Rows are points. A path goes straight from each point to the next, and from the last back to the first. The post is the endless flat space through its rows: a point in 2 columns, a line in 3, a plane in 4, and so on, so that a path can go around it. How many times does the path go around the post? Going back the other way cancels.

Post (1 x 2):
[[10 14]]
Path, 24 rows:
[[ 15 -42]
 [-39 -13]
 [-23  58]
 [ 12  45]
 [ 52  37]
 [ 23 -12]
 [ -4 -25]
 [-37  -7]
 [-10  57]
 [ 34  76]
 [ 87  30]
 [ 35 -23]
 [-12 -19]
 [-26   7]
 [-10  47]
 [ 21  42]
 [ 59  24]
 [ 39 -18]
 [ 10 -59]
 [-40 -13]
 [ -2  30]
 [ 25  42]
 [ 59  25]
 [ 44 -24]]
Times around: 4

Post:
[[ -1   4   1  -3 -44 -11  29  43]
 [ 26  21 -58 -39 -11  28 -13   9]
 [-14 -13 -35  27  15 -55 -34  -9]
 [-15  12 -11  11  29 -25 -27  19]
 [ 32  -8  62   6 -37  25  27  33]
 [-10   5   4 -32 -13   2   7   4]
 [ 24  24   4  20  24 -53   6 -22]]
Path:
[[-30  -8  38  14 -31 -34 -39  32]
 [-12  -9  48  13 -18 -15 -31 -30]
 [  8 -12  -9  27  -6  12  -1 -22]
 [-27  36 -32 -16  50 -60  25  -4]
 [ 15 -32  86  32  -6 -60  42  28]
 [-10   1  25 -13  54  29 -92  50]
 [-34  35  10   9  28 -15 -54  32]
 [ -8  41 -49 -30  -8 -21  14  -3]
 [ 21  11 -10 -17  11 -16  34 -23]
 [ 26 -18 -27  50 -19  17  -3 121]
 [-12 -13 -11  16  21   1 -15 -13]
 [ 13  12  17  24 -36   5  20  26]
 [ 43 -11 -24  23   4 -37  12 -45]
 [-10  -8 -51 -23  12 -26 -14  20]
 [  8  -4  69  19  -4 -65 -10  -9]
 [-17  -5  19 -16 -39  -7   4   7]
 [ 79   8 -14   5  -5  75 -45   1]
 [-15 -45 -92  22 -26 -31 -20   6]
 [-45  -7   7 -44  10  -3  -2  12]
 [ 52 -17   3  -9 -24  11 -14   1]
 [ 15  34 -50 -28 -32  19  -8  63]
 [-43   6   2 -17 -21 -36  -4 -22]
 [-25 -21  32  35 -55  10  34  37]
 [ -1 -36 -31  43 -25 -27   4  20]
 [ -2  -9 -86 -35  20 -24 -30 -10]
 [ 28  38 -66 -11 -28 -44  23  25]
 [  4  -2  46  47 -49 -35   3  55]
 [-34  21 -71 -12 -24  19 -34  17]
 [-23  -1 -52 -13  22  24 -10  21]
 [  4 -28   0  24  45 -12 -13  21]
 [ 22   9 -23 -24  20  12 -22  69]]
Times around: 5

Post (11 x 12):
[[-49 -24  -3  21   0 -46  21 -32  -6 -25 -27   5]
 [ 81  75 -17 -71 -16 -15  18 -19  58 -21 -56  46]
 [-29 -51  13  16 -32   7 -23 -33  14   7   3 -17]
 [ -1 -44   2  -2   4  34  -6 -78 -40  -4   7  -4]
 [-45 -33  18  -4   8   0   8  -6 -25  34  19  -6]
 [-30 -23  12  -1  24 -14 -31  -7 -19 -27 -16   1]
 [ -7 -33 -25 -31   2   9  -7 -45  27 -25  -3  20]
 [-31   1  -3 -48 -52 -88 -16  -3 -58  21  23   0]
 [ -4   2 -28 -20   3  -5 -43 -45  30  26  38 -56]
 [ 11 -10 -45  29  23 -33  -1  19 -47 -12   0   0]
 [ 22  31 -17 -15  -5 -48  30  29 -30 -38  25   2]]
Path, 26 rows:
[[ -64   29    4  -67    0   -5  -50  -81   64   44  -29    2]
 [ -16  -45   14  -10  -74  -58   38  -23  -61    1   59   25]
 [  59  -32  -23  -51    5   10  -35  -83  -37    8   69  -66]
 [ -18    0   18  -72  -31  -20  -30    7  -11  -38  -70   46]
 [ -11  -13  -46  -84  -22   18  -26  -58  -45   16   14   41]
 [ -59   31   -8    0   -2 -102  -78   18    8   24    4   -9]
 [ -38  -31  -22  -23   33  -49  -12  -28  -33   35  -24   32]
 [  81  -47  -67   -6  -47   12  -37  -56  -35  -71   -5  -17]
 [ -19   12  -33   -2   -1  -15   20   60  -67  -46   23   -4]
 [ -65    0   40    3  -53  -18  -39    6  -52   22  -43    4]
 [ -17   50   10  -13   21  -55   14   12  -56   31    2   15]
 [  31  -33  -37  -14  -20  -29   28  -61  -64   -9    4   44]
 [ -25  -45   -4   18   15  -75  -23    1  -67   92    7  -46]
 [ -17   29  -22  -23  -42  -77  -49   -1   -5   -3   -7  -57]
 [ -28  -10  -14  -49   -7   12    2  -48   44    1   19   11]
 [  38    3  -18  -18  -19   11  -13  -20   35   -2  -13   24]
 [  70   -3   13  -22  -74  -35   -2  -61  -12   56   30  -33]
 [  27  -42  -29  -10  -32   -6   17  -11  -43   22  -41   27]
 [  30   51  -36  -54   -3  -22   -3   -9   -1  -89  -12   18]
 [ -96    0   50    1  -33  -81  -12 -110    0  -34  -82   31]
 [  30  -62  -20   49  -27  -50  -63  -26  -26  -36    2    6]
 [  22  -59    8   40  -30    7   -1  -66  -61   95   -4  -36]
 [  30   -7   -2  -35   45  -20  -24   11  -40   18   54  -23]
 [  -8  -10  -18   -2   -4    0   33  -71   14  -39   24   39]
 [  16   67  -35   -4  -20  -45   22  -18  -40  -12    3   -4]
 [ -52  -31  -47  -43    0  -25    0  -24  -42   19   40   -4]]
Times around: 4
